Every row gives one point. Each copy is the shape, with its points in the same order, stretched, turned, moved and blurred by noise. Say if it was mirrored as well.
(in the rows, 100 means zero)

Shape (8 x 3):
127,72,62
34,70,61
97,85,134
124,106,54
125,106,113
144,57,97
105,83,139
101,105,140
Copy 1 (8 x 3):
134,46,39
183,141,64
97,75,136
104,78,23
76,69,100
119,8,81
94,62,142
70,91,137
Copy 1 is: mirrored
Copy 2 (8 x 3):
147,105,72
127,115,195
115,75,96
119,139,74
108,101,56
161,72,41
114,66,86
89,84,85
Copy 2 is: mirrored

Shape (9 x 4):
117,84,33,117
43,143,117,83
185,44,56,116
102,128,111,75
92,104,115,101
136,72,69,159
69,171,114,92
126,129,90,111
87,121,120,83
Copy 1 (9 x 4):
109,84,80,29
84,133,113,126
144,49,45,48
123,124,95,113
103,106,78,124
99,81,31,82
89,150,94,118
114,119,65,87
113,122,90,130
Copy 1 is: only turned
Copy 2 (9 x 4):
135,52,169,108
139,126,62,39
106,18,161,162
117,121,81,77
119,90,77,81
84,22,141,108
107,154,76,41
89,104,108,89
119,110,64,75
Copy 2 is: mirrored
Copy 3 (9 x 4):
118,73,98,145
64,99,38,32
149,93,190,188
91,101,99,54
102,115,93,89
152,104,110,154
88,90,45,5
122,90,108,69
90,106,86,66
Copy 3 is: only turned
Copy 4 (9 x 4):
140,162,141,162
89,81,63,88
150,138,184,148
131,74,101,92
98,85,103,93
100,119,165,155
106,62,68,106
129,83,118,140
110,77,99,83
Copy 4 is: mirrored

Shape (12 x 8):
112,57,125,121,94,80,85,125
134,110,113,102,116,120,88,149
106,69,120,122,147,114,115,115
113,76,110,74,127,143,121,127
119,76,98,123,129,118,61,105
124,101,99,116,149,86,91,103
91,112,104,68,103,27,97,87
38,128,126,94,97,57,76,72
72,144,90,102,62,58,165,52
90,64,91,119,154,93,83,159
52,120,48,77,58,63,126,43
55,154,77,102,60,54,130,83
Copy 1 (12 x 8):
122,90,90,87,105,131,46,95
96,89,62,109,116,153,77,108
111,62,91,100,85,145,89,84
108,87,71,137,87,147,85,75
76,77,97,96,90,141,58,96
96,83,110,94,100,149,92,109
135,110,134,111,115,107,83,125
123,64,122,108,108,70,77,135
135,124,101,79,90,59,147,124
100,64,104,102,127,149,73,72
106,135,128,97,93,42,118,100
118,119,101,83,119,53,129,124
Copy 1 is: mirrored
Copy 2 (12 x 8):
99,110,119,127,110,91,136,84
133,50,94,94,101,98,111,120
119,94,148,86,90,111,131,92
119,70,123,74,75,85,98,86
98,60,123,106,99,84,136,147
116,86,115,65,110,118,138,125
81,135,60,37,115,140,129,61
50,126,57,68,80,171,110,78
85,162,80,55,119,175,52,64
144,102,112,96,65,104,157,127
52,156,66,59,95,137,65,108
96,151,53,74,99,176,65,102
Copy 2 is: mirrored
Copy 3 (12 x 8):
70,125,126,123,101,116,98,146
88,58,118,93,88,151,87,93
77,42,106,106,104,105,110,136
128,22,116,99,88,101,83,115
75,89,69,131,90,138,89,114
63,76,99,123,124,115,122,88
61,150,142,150,122,59,126,63
35,146,97,156,44,59,126,64
88,154,140,62,101,30,184,51
60,40,107,99,118,98,75,125
104,172,101,83,95,5,137,40
71,155,128,59,86,40,151,38
Copy 3 is: only turned
